Each point is reached from the start by the listed moves, each made 0, 1 or 2 times, or once backwards (-1), plus a little noise. Is the number of moves made odd or even? Then give how often each move was made.

Moves:
(1): [29 10  9]
(2): [-7 22 13]
(3): [-9 -5 25]
Start: [-1 -2  3]
Points:
[-9 -8 28] => odd (0, 0, 1)
[20  3 37] => even (1, 0, 1)
[33 57 72] => odd (2, 2, 1)
[63 -3  7] => odd (2, -1, 0)

Moves:
(1): [36 -8 -5  3  0  3  0 -4  3  3 -2  0  3]
(2): [  1  24 -10   3  -2  -5   8   7   2  -6   1   4  -4]
(3): [ 5  7 13  3 -2  2  6 -1  0  6  6 -3  6]
(4): [-5 -4 -2 24 10  5  0  4 -1  2 -8  1 -4]
(5): [-2 -2 -3 -5 22 -1 -6 -2  0  2 13 -2 -2]
(6): [-4  5 -5 -7  2 37 -3 -8  7 -1 -3  2  6]
(7): [ -4  -8  -4  -3   7   4  24   6 -13  -7  -2   1   8]
(8): [  8 -10   1   0  -5   7  -9  30   7   0   1  11   1]
(9): [-2 -4  2  4  0 -2  9 -1 19  2 -1 -4 -2]
(10): [ -9   4 -10  -1  -1  -1   4   4   0  32   5   9   9]
(11): [ -2  -3 -16  16  -9   1   1  -8   2  -5  32   7  -1]
Start: [  5   4 -14  -6   2   0  14  -8  -1   2  -5  -2  -5]
Points:
[ 32  26   2   2 -48  36  43   6  59 -31  25   1   4] => odd (0, 1, 2, -1, -1, 1, 0, 1, 2, -1, 1)
[ 68 -36 -39  27 -21 -18 -28  23  -5  77 -20  30   3] => even (2, -1, -1, 1, -1, -1, -1, 1, -1, 2, 0)
[ 55  74 -61 -12  20  52  38 -66  70  78  69   7  19] => even (2, 2, 2, -1, 2, 2, -1, -1, 2, 2, 1)
[-30 -46 -54  -8  45  57  38  29 -17  54  -6  30  27] => even (0, -1, -1, 1, 1, 1, 2, 1, 0, 2, 0)
[-32 -12 -56  40  45  82  47 -18  38  26  17  13   8] => even (0, 0, 0, 2, 1, 2, 1, 0, 2, 1, 1)
[-38  71 -28  -5 -14  -1  95  31 -47  46   1  25  33] => odd (-1, 2, 2, 0, -1, 0, 2, 0, -1, 2, 0)

Moves:
(1): [24  0 -1 -2  1  2 -5 -2  3 -2  0  1  8  0 -3  0 -2  0  4 -8  4 -5 -3 -2
  0  5  2]
(2): [ -3  24   1   5  -2  -4   0  -6 -10  -8  -5  -5  -2  -3  -1  -1  -1  -2
   3  -3   3   7   9   1   1   3   7]
(3): [-1 -1 20  2 -4  2 -1 -4  1  0  3 -3  2 -1 -1 -4  1 -4 -1 -1  3  0  0  2
  0  4  1]
(4): [ 2  3 -1 22 -3  2  1  1  0  0  9 -1 -5  6 -3  1  3 -9  2  0 -4  0 -1  2
  0  0  2]
(5): [-1 -2  4  2 27  0 -6 -5  0 -2  4 -8 -1  3 -3  7  3  0  8  0  3 -5  3  4
 -2 -4  0]
(6): [ 1  5 -4  1 -1 23 -4  1 -1  0  2  5 -4  1  1 -1  2  2 -5  4  3  1  2 -3
 -2  1 -5]
(7): [  0  -6  -3  -3  -1   6  24 -10  -4  -5  -1  -3   7  -3  -7  -2  -3  -3
  -7   1   5  -3   3   4   6  -3   1]
(8): [ 0  8 -1  3  5  1  5 25  6  0  5 -1  5 -1 -2 -5 -3 -1  7 -2  1 -4  1  0
 -6  2 -3]
(9): [-1  6 -5 -5  5  0  6 -6 24  1  2  8 -3  1  0 -1  0 -1 -2 -3 -1  1  1  6
  2  8  5]
(10): [-4  6 -4 -2  0 -1  9  0 -4 28  0  1 -7 -1 -6  3 -2  0 -7  3  8  1 -3 -5
 -6 -4 -1]
(11): [ 0  3  0 -4 -3 -1  1 -2 -2 -3 17 -4  7  0  3  2 -1 -2 -2  3  2  2  2  0
  4 -3 -4]
(12): [-3  3  5  1  5 -3  3  2 -6  0  2 20  5  0 -1  0  1 -4  0  3  0 -2  2  2
  0 -4  4]
(13): [-5  1 -3  5  1  4 -3 -1  2  3 -2  0 18  2  0 -1  4 -1  1  2  1 -5 -2 -7
  2  4 -5]
(14): [ 1 -1  0 -2 -3  0  1  1 -4 -1 -3 -3 -2 21  1 -2  0  2 -3 -2  1  1  4 -1
  1  1 -4]
(15): [ 1  3  0  4  2  1  2  0  1  1 -2 -2 -1 -1 15  0  0  0  1  4 -3 -6  1 -2
  5 -2  0]
(16): [ 2  2  5  4 -4  4  6  5  2 -1  0 -1  2  3 -4 19 -3  4  0  0 -7 -5  4 -2
 -2  4  1]
(17): [ 3  2 -1 -9  1  0  0  2 -2 -1  4  0 -4  1  2  2 32  5  2  1  2 -7 -3  2
  7  7  4]
(18): [ 1  1 -1  8  2 -4 -1 -4 -2 -1  0  1  0  1 -1 -7 -1 20 -1 -2  3 -4 -4  3
  0  3 -9]
(19): [-1 -2  1 -3 -6  1  7 -7  3  1  2  3  2  2  0 -4 -2  4 24 -4 -2  5 -1 -1
 -8  1 -5]
(20): [ 9 -1  2  2  1 -6  1  2  6 -4  1  1 -4  3 -5 -3  0  1  4 23  3  4  5  3
  3  0  1]
(21): [-6 -4 -2  4 -2 -3 -2  0  2 -6  0  6 -2  0  2  6 -2 -4  0 -2 19  2 -3 -4
  2  3 -3]
(22): [ 4 -2  0  4  4 -1  1  4 -1  1 -2 -1  1 -6  5  2  7  2 -3 -1  0 15  6  2
 -1  3 -3]
(23): [  1  -6  -2   1  -5  -1  -5  -2   3   2   2  -2  -1  -7   0  -3   3   1
  -2  -1   8 -11  25 -11  -2  -3   3]
(24): [ 2 -3 -3  0 -7  4  1  1 -5  6  0  1  4  1  7  0 -1  0  0  7  2 -3  4 25
 -3  3  7]
Start: [  6  -5  -3   1   6   0  -8   4  10  13   5  -3   8 -15   0   8   1 -12
  -6   4  -1 -12   1   5   3  10   3]
Points:
[ -9  42 -12  -5  37  24   7 -35   2  12   3  26  36 -27  -5 -29  88  -9
  21   6  21 -48  67  -6  13  22  31] => even (0, 2, 0, 0, 1, 1, 1, 0, 1, 0, -1, 2, 2, 0, 0, -1, 2, 0, 1, 0, -1, 0, 2, 0)
[-29 -36   9  86  13   2   6   3  36  79  24  31 -16 -26 -32  54 -26  -1
 -47  22  54 -58  43  36 -29  16  11] => odd (-1, -1, 1, 2, 1, 0, 0, 0, 1, 2, -1, 1, 0, -1, -1, 2, -1, 2, -1, 0, 2, 0, 2, 2)
[-49  53 -14  38  38 -25  -1  41  45  59  62 -24   7  35  -3  66  25  -5
 -19 -14  65 -78  58   0  -5  30   5] => even (-1, 1, 0, 1, 2, -1, -1, 2, 2, 2, 2, 0, 1, 2, 0, 2, 1, 1, -1, -1, 2, -1, 2, 1)
[-23  10 -32  71  24  62  43  19 -14  53  27 -34 -11  52   4  56  26  14
  38  18  41 -42   7 -28 -15  10 -53] => odd (-1, 0, -1, 2, 2, 2, 1, 1, -1, 2, 0, -1, 1, 2, 2, 2, 1, 1, 2, 0, 2, 0, 0, 0)
[ 25  11  61  69 -49  25  26  11 -11 -50  15  12  14  22 -40  30 -30 -52
  16  34  -7  47  14  -8   1  26  -5] => even (0, 1, 2, 2, -1, 1, 1, 0, -1, -1, 0, 1, 0, 1, -1, 2, -1, -1, 1, 2, 1, 1, -1, -1)
[ -1  69 -36  33   6  43  27 -17  31  28  27  38 -12  -5  12 -24  73 -17
 -50  17  15 -44  -9 -16  48  31   9] => odd (0, 1, 0, 2, -1, 2, 1, 0, 2, 1, 0, 1, 1, 0, 2, -1, 2, 1, -1, 0, 0, -1, 0, -1)
[ 85  14  30  42  12  39  39  33  65 -32  75  -6  48  11 -21  -7  21 -37
 -39   2   9 -27  95  -6  26  38   5] => even (2, 0, 2, 2, 0, 1, 2, 2, 2, -1, 2, 1, 0, 2, 0, 1, 0, 0, -1, 1, -1, 2, 2, -1)
[-18  15   9   2  32  38  55 -49 -68  10 -20  -7 -14  13  11  14 -32  -3
  17  43  41  57  40  43 -11 -13 -16] => odd (-1, 2, 0, -1, 2, 2, 2, -1, -1, 1, 0, 1, -1, 2, 1, 0, -1, 0, 2, 1, 1, 2, -1, 1)
[-14  28  36  58  22 -34  10 -16  21  12  52   5  12  24  47 -16  -7 -59
 -32  49  15  -5  74  75  26   3  35] => even (-1, 1, 2, 2, 1, -1, 0, 0, 2, 0, 2, 2, 0, 2, 2, -1, -1, 0, -1, 1, 0, 1, 1, 2)
[ 16 -48   9  47 -40  42  19 -16  46 -10  23  12  38  51 -21  11 -39  24
   6  25  22 -51  37  45  -8  40 -20] => odd (0, -1, 1, 1, 0, 1, 1, 0, 1, -1, 0, 0, 1, 2, -1, 2, -1, 2, 1, 1, 1, -1, 1, 2)
[ 35 -16  48  -3  58  -2  22  46   4  11   6 -69  14  -2   5   1  77 -16
  47  17  -3 -14  24  26   1  21   6] => odd (0, 0, 2, 0, 2, -1, 1, 2, -1, 0, -1, -1, 0, 1, 1, 0, 2, -1, 1, 1, -1, 2, 0, 0)
[ 77 -17 -10  16  81 -24  12 -36  73   0  35 -39  24  51 -17 -25   4  20
  14  21  -2 -27 -29  20  34  23 -25] => even (2, -1, 0, 1, 2, -1, 1, 0, 2, 0, 1, -1, 1, 2, 1, -1, 0, 2, 0, 2, -1, 0, -1, -1)

Moves:
(1): [14 -5 10 -4  7  8 -7  8  2 -1  8 -2 -5  3 -1  5  7  5  0  5  8  0 -2 -6
  3]
(2): [-6 10  2  1  7  3  5  3 -2  2 11  1 -4 -2 -1 13 12  6 -4  7  6 -2  1 -1
 -8]
(3): [-11  -6  16  -9   0  -2   9   5   3  -1   1  -4   0  15  -4   4   3  -5
   5   1   7 -11   0   3  11]
(4): [ 3 -8  6 13 -1 10  5  4  7  7  5  8  5  7 -1 -2  4 -4 -5  4  7 -1  2  5
 -8]
(5): [ -5 -11   0   1  15   0   4  -6  -3  -4  -4   5  -5   1   0  -3   7   0
  -3   0  -4   4  -7  -1   5]
(6): [  0  -1  14  -5   2  17 -10  -2   5   3  -2   2 -12  -8  -1  -1   0  -3
   4   4  -1  -5  -3  12  -6]
(7): [  2  -1 -10 -12  -4  10   6  -5 -13  -4   9 -10   6   5  -6   8   2  -8
  -7  -4   4   2  -8   1  -1]
(8): [-13   8  -5   2   0  10 -13  10  -9  -7  -2   7  13  -4  -2  -4 -10  -2
   0   7  -9  -3   9  -9  -3]
(9): [  3   4   2   5   2   5   7   4  12   5  -8   2   1  -2  -4   2 -13  -2
   6   7  -4   8   0   2  13]
(10): [ -4 -14   0  -3   0  -6   0  -4  -2  20  -4  -8   7   3   9   6   0   0
  -3  -9   4   9  -5   3  -1]
(11): [ -7 -13   1  -3   0   0   5   0   4   0  15  -3  -4  -2   6  -2  -7  -1
   4  -6  -6  -3  -4   2   4]
(12): [  4 -11  -9  -3 -10   5  -3  -8 -11   2   3   7   0   6  -2   8  -6   9
   8   6   3   2   4   2   0]
(13): [ 6 -2  6 10 13 -1 -4 -9 -2 -9  0  4  9 -6  4  4 -4 -1  0  0 -4  1 -3  3
 -4]
(14): [ -3   9  -9  -6  -3  -1 -22  -9   5   0   1  -2 -10  23  -2  -2 -13   1
  -1  10   9   3  -3   4  -5]
(15): [ -2   3  -1   4  -3   0   0   8   2  -8  -3  14  -5  -4  21   5   1 -12
  -2  -6  -4   7   3  -1   3]
(16): [-10  -7  -6  14 -10  -8 -15  -3  -5  -6  -3  -6  -4  -9 -11  -1  -3  -2
   5 -14   4   5 -14  -6  12]
(17): [-9  3 -3 -5 -5  8  0 -2 12 -4 -1  1  2  3  2 -2 12  3 -7 -9  0 -1  2  5
 13]
(18): [  2   0   3   0   4   6   8  -1   0  -8  -2  -4   6  -3   3   4 -11  10
  -8  -4   8   4   9  -6  -1]
(19): [  1 -10  -5   3  -4   2  14  -2  -1  -5  -4 -10  10  -1  18   8   6   5
  11   1   1  -9 -22  -8  -6]
(20): [  4   2   0   5  -6 -10  -6   7   7   3  -9  -5  -8  -8   5  10  -4  -4
 -11  18 -11  -2  13  24   7]
(21): [  4  -3  -4 -13  15  -3  -1   3   9   0   4   7   7  -4   1  -4   2   0
   0  12  16   2  -1   9  -4]
(22): [  0   1  11  -2   4   2  -6  -2  -3  -8  11  -2   3   1   6 -10   3   1
   1   3   4   6  -2  10   3]
(23): [  1  -6 -12  10   7  -4   0   6  -3  -3  -9  -5  -4  -1   4   2   3  -3
  13  -8   0  -2  10   3  -4]
(24): [ 4  0 -5  6  3 -7 -4  8 -8 -1 -5  5 -2  2  5  0 -6  7 -2 -7 -3 -6 -7 12
 -8]
Start: [ 13  -6  -5  24  -3  -3 -10  -3  -3   6 -10  -6 -18  22   8 -24 -16  -3
   1  -4 -13 -10   0  11   5]
Points:
[ 19  27 -13  -9  26   8 -30   8  44   4 -27  -2  15  47  22   1 -10 -13
 -72  60 -14  15  13  61  41] => even (1, 0, 0, 0, 1, -1, 1, 1, 1, 1, -1, -1, 1, 1, 0, -1, 2, 0, 0, 2, 1, 0, -1, 0)
[-37 -41 -14   9 -72  32 -45  15  -4  14  50 -16 -39  33 -35  12 -23 -10
   1   2  11 -12  27  23  70] => even (1, 1, 1, 1, -1, 0, 1, 1, 0, 0, 2, 2, -1, 0, 0, 2, 1, 0, -1, 1, 0, 0, 0, -1)
[-40 -87  43  82  24 -51  15 -18 -52 -95  18 -22 -10 -12  68 -23   2  -9
  56 -56 -49 -33 -84 -25  60] => odd (0, 0, 2, -1, 2, -1, -1, 0, -1, -1, 2, 0, 2, -1, 1, 2, -1, 0, 2, 0, -1, 2, 0, 0)
[-47 -68 -35  85  18  -1 -54 -25 -20 -11 -46 -18   9  83  38 -27 -46 -12
   4 -12 -49 -48  -9  56 -21] => even (-1, -1, 1, 2, 2, 0, 0, 2, -1, 1, 1, 0, 2, 2, -1, 0, 1, 0, 1, 1, -1, 0, 2, 1)
[-50 -46 -47  -7 -27  -1  32  17  23  30 -26 -51  39 -13  43  33 -87  14
  33  22   9  -3  -5  -2  37] => odd (-1, 1, 1, -1, -1, 0, 0, 2, 2, 2, 2, 1, -1, 0, 0, 1, 0, 2, 2, 1, 2, -1, 0, -1)
[-23 -33  56  22  30  28 -23  49 -11  -2  12  -3 -52 -50  69  -6  -4  16
  26  81 -79 -44 -45  63  15] => even (1, 2, 0, -1, 2, 2, -1, 2, 1, 0, 2, 0, -1, -1, 0, 0, -1, -1, 2, 2, 0, 2, -1, 1)
